Each wall is flat, endless, passes through zero and stands at right angles to its row. A trip goes straight from one point to another. List the walls that it crosses, first one first.

Walls:
(1): [ 1.4 -8.4]
(2): [-6.7 -5.9]
(3): [ 2.8 -0.4]
(4): [ 1.6 10.3]
(5): [-1.5  7.0]
(6): [-1.0 -4.1]
Trips:
[ 6.4 -0.1] to [-4.2 -0.3] => 4, 6, 2, 3, 5, 1
[ 1.8 -2.5] to [6.3 1.6] => 2, 6, 4, 1, 5
[2.6 1.3] to [-5.3  2.3] => 3, 2
[ 1.9 -8.6] to [-1.6 -1.4] => 3
[-3.6 -6.7] to [6.0 2.8] => 3, 2, 6, 4, 1, 5
[ 5.5 -2.3] to [ 3.1 -1.7] => none
[4.2 9.1] to [8.7 2.2] => none

Walls:
(1): [-0.9 -1.6 -6.1 -0.1  0.8  1.5 -2.3 -3.5 -2.6  2.5  1.1]
(2): [-3.0  2.9 -4.4 -2.8 -3.2  0.6  2.9 -1.9 -2.5  1.6 -3.0]
(3): [-2.9  3.0 -3.7  2.6 -1.6 -3.6  4.9 -2.2 -2.2  6.1 -7.6]
(4): [ 0.5 -2.0  5.0 -7.5  1.6  4.0 -4.4  4.1  1.9  4.5 -3.8]
Trips:
[  1.9   5.3   1.7  -2.8  -2.5 -11.5   5.9  -0.4  -1.8   5.6   5.4] to [-5.4  7.3 -6.2  7.6 -1.8 -5.5  2.6 -2.1 -1.0 -4.5 -2.8] => 1
[ 2.6  4.9 -0.8 -3.1 -1.3  2.9 -6.1 -6.5 -2.3  0.7 -4.3] to [-0.2 -4.5 -5.4 -2.5  1.1  1.6 -2.8  1.0 -0.1  3.2  0.0] => 3
[-9.2  4.4  2.2 -3.0  1.0 -1.0  5.3  1.3  6.8 -7.7  5.6] to [-2.4  0.5 -2.7 -2.1  2.5 -2.5  4.0 -7.2 -4.1  3.1  4.8] => 1, 3
[ 8.8  3.9 -2.3  2.0  1.2  8.5 -3.9  4.4 -7.0 -0.9 -0.6] to [ 1.3 -3.9  4.1 -7.5 -2.5 -2.7  2.5 -1.6 -0.2 -2.6 -4.1] => 1, 2
[ 1.3 -1.0 -2.6 -1.3  0.5  5.1  4.5 -6.7 -1.3  1.4  1.9] to [ -3.7 -10.5   1.5   8.2   1.8  -2.8   1.4   4.2   1.5  -0.1   0.6] => 2, 3, 1
[-3.3 -2.8  2.6 -1.3 -3.3  3.3  2.0 -3.0  0.2  1.8  9.4] to [  1.2   4.5 -11.3   5.9   0.9  10.0  -1.7  -0.4   2.2   5.0  -1.1] => 2, 3
[  4.8 -10.1  -5.4   3.5  -0.7  -3.8   1.3   1.7   5.4  -5.4   4.7] to [ 1.9 -6.7  1.4  1.8 -9.3 -8.7 -5.7 -2.8  0.6  8.3 -5.5] => 3, 4, 2
[-2.1 10.2  3.3  2.7 -1.5 -2.7 -1.4  1.7 -7.0 -3.9  2.0] to [-1.9  3.5 -4.7 -1.7  6.2  3.8  5.4 -4.1  5.7  4.2  4.3] => 1

Walls:
(1): [ 6.3  7.0 -3.3  2.1 -0.7 -0.2 -1.5  2.5 -2.6  1.3 -5.9  2.1 -1.9  1.3
  3.5 -3.8 -2.3 -3.8 -5.4  3.3  0.1 -0.1  4.4 -2.6 -5.9  8.0 -3.6  3.2
 -0.1  2.3 -2.0 -0.2]
(2): [  6.6  -4.6  -6.4  -5.2   4.5 -10.4   2.5   9.2  -2.1  -2.4  -3.1  -1.6
  -2.9   4.4  -5.4  -0.5  -3.3  -1.0   7.0  -7.5  -0.2   2.6  -2.6  -1.8
  -4.0   0.8  -3.2  -6.9  -0.7   2.1   2.0  -3.1]
(3): [ 0.7  4.8 10.1 -1.1  2.1 -2.7  3.0 -0.6 -2.6 -6.5  3.4  1.9 -2.6 -2.2
  1.0 -0.1  0.2  0.7  1.9  6.0  6.8 -5.1 -2.5 -1.8 -3.8  1.0  1.2 -3.0
 -5.8 -0.3 -3.0 -1.9]
(4): [ 4.2  8.9  7.1 -8.0 -1.5 -1.0 -0.1  6.1  0.4  2.7  9.5  3.7 -1.7 -1.3
  1.4  2.7  8.4 11.6 -5.9 -3.0  0.0  0.1 -7.9 -6.9  0.5  3.8 -1.6  1.2
  4.0  3.2 -2.7 -2.6]
(5): [-4.4  4.3 -1.4 -3.8 -3.0 -4.8 -3.5 -0.3  3.4 -8.3  1.4  2.9  1.3  5.0
 -2.1  7.6 -0.3 -0.6  5.5 -2.4  3.5  2.4 -6.8 -0.6  2.7  5.5  1.8  8.0
  8.5  6.6 -1.2  1.8]
(6): [  0.7  -4.3  -0.1  -5.5  -0.9  -3.7  -2.2   6.8   1.9 -10.7   1.5   4.1
  -2.5   0.7  -7.4 -10.2   0.4   5.0   0.4  -9.1  -0.4   0.1  -0.7  -3.1
  -7.5   2.8   1.5   6.9  13.0   6.3 -11.7  -4.8]
Trips:
[ -1.3  -1.7   3.6   2.3  10.1  -4.0  -5.1  -3.3  -0.6  -0.2   9.1   2.2
  -3.8   1.8  10.3  11.4   1.7  -2.8   0.7   1.3   0.4  -3.2  -4.0  -5.2
   1.7 -10.0   3.0  -7.2   7.9  -3.1   4.9  -4.5] to [ 2.1 -4.7 -4.3  8.0  5.3  4.6 -2.0 -2.3  4.4  4.4 -1.3 -2.8 -5.8  0.9
  4.8  6.3 -1.4 -8.4 -3.1  1.8 -3.7 -0.5  5.5 -1.5 -2.1  3.9  2.0  1.1
 -0.6  3.7  7.6  2.9] => 5, 4, 3, 1
[ 1.2 -0.1 -5.2  0.1  4.0  0.2  1.8  8.1  6.6  0.9 -0.6 -0.5  3.5  0.2
 -9.3  0.9  1.1 -6.1  4.5  6.2 -1.5  4.2  8.4 -9.1  0.1  6.1 -1.3 -1.2
  2.5 -3.8 -1.8  0.2] to [ 4.8  1.8  8.1 -3.3 -8.6 -7.0 -4.0 -2.1 -7.7  1.2 -0.3 -0.6 -3.3  0.7
  4.8 -9.5 -0.7  0.0  3.0 -1.5 -1.2 -0.3  1.6  2.7  1.6 -8.0 -5.5 -0.4
  0.6 -0.1  1.9 -2.0] => 5, 3, 4
[ 0.9 -1.5 -0.3 -1.6  3.3  3.5  4.1  0.7 -0.8 -0.8  3.4 -2.9  2.2 -5.3
 -6.5  2.9  1.1  0.0 -0.1 -4.0 -0.2  0.0 -1.6  2.8  0.4 -2.0  0.4  7.6
  2.5 -0.3 -0.9 -1.7] to [ -3.8  -1.9   0.5 -11.5  -1.4   0.1  -4.4  -2.8   7.9   8.4   1.6  -4.9
  -3.0   0.8  -0.8  -4.5   2.2  -2.1  -6.0  -2.2  -2.5   1.5  -1.0  10.6
  -3.6   3.9   0.1  -0.5   5.1   1.8  -4.9  -2.2] => none
[-0.7  2.9 -2.5 -9.6  2.9  2.6 -4.7 -4.9  4.9 -6.7  7.1 -4.3 11.8  2.4
 -0.4  8.4  3.3 -2.7 -3.9  8.6 -5.8 -4.2  0.7 -1.4  2.6  1.1 -6.1 -5.9
 -3.0  3.9 -3.0 -1.4] to [ 0.5  0.0  0.1  4.0  0.0  7.2  3.9  4.6 -3.1 -2.5  3.5  0.5  4.6  1.3
  2.0  1.7 -0.6 -2.7  8.7 -7.3 -2.6 -8.4 -2.3  4.1 -2.7  1.0  1.7 -3.3
  5.0  0.8  2.4  0.3] => 2, 4, 6, 3
[-4.0  1.6  0.4 -2.8 -4.9 -4.2 -4.0  5.1  2.2 -2.3 -3.1 -8.7 -6.2  0.6
 -2.0  0.6 -0.3  3.0  3.7  0.0 -0.1 -1.1 -4.2 -0.5 -0.2  4.7 -4.3  3.5
  0.2 -4.0 -1.4 -8.0] to [  3.0   7.4   7.4   5.6   4.3   4.0   1.0  -0.1  -2.9  -1.3   0.6  -2.3
   2.9   7.1  -1.5 -12.7  -3.6   3.3  -2.1  -8.0  -0.7   5.1   1.5   5.1
  -5.8  -0.4  -0.9  -3.0   6.1   3.4  -4.2   2.1] => 5
[-0.8 -1.6 -0.6  1.5  0.4 -1.9 -5.1  0.7 -2.6  1.7  5.4  4.8  1.8  1.1
  4.2 -0.8 -2.3 -0.8 -1.1  0.3 -2.6 -1.5 -3.5 -1.6  3.9 -5.2 -1.8  0.2
  8.0  2.4  1.4  8.9] to [ 6.0 -1.9 -4.3 -0.1 -3.4 -1.6 -5.9  3.3  5.5 -1.2 -2.9 -1.9 -3.7  0.7
  0.5  8.3 -1.5  5.1  1.3 11.8 -5.8  5.0  3.7  7.1 -5.2 -3.9  3.3 -4.7
 -3.6  7.9 -1.2 -2.0] => 6, 4, 2, 1, 5
[-6.9  4.3  7.6  8.2 -2.7 -0.1  2.5 -1.1  3.4  3.9  0.0 -4.2  4.0  2.1
  4.8 -0.7  3.7 -0.2  1.2  1.0 -8.3 -0.1  1.7  4.1  4.1  0.7 -0.4  1.9
 -0.3 -4.1 -1.1  0.5] to [ 7.2  3.0 -4.7  2.5 -2.1 -5.8  1.6 -1.6 -0.6 -3.1  0.1  1.1  5.2  2.1
 -1.8  0.6 -4.4  1.5  6.2 -9.6 -5.8 -2.8 -5.5  1.9  1.1 -6.8  5.8  0.7
 -6.2 -5.5 -0.3  4.9] => 2, 5
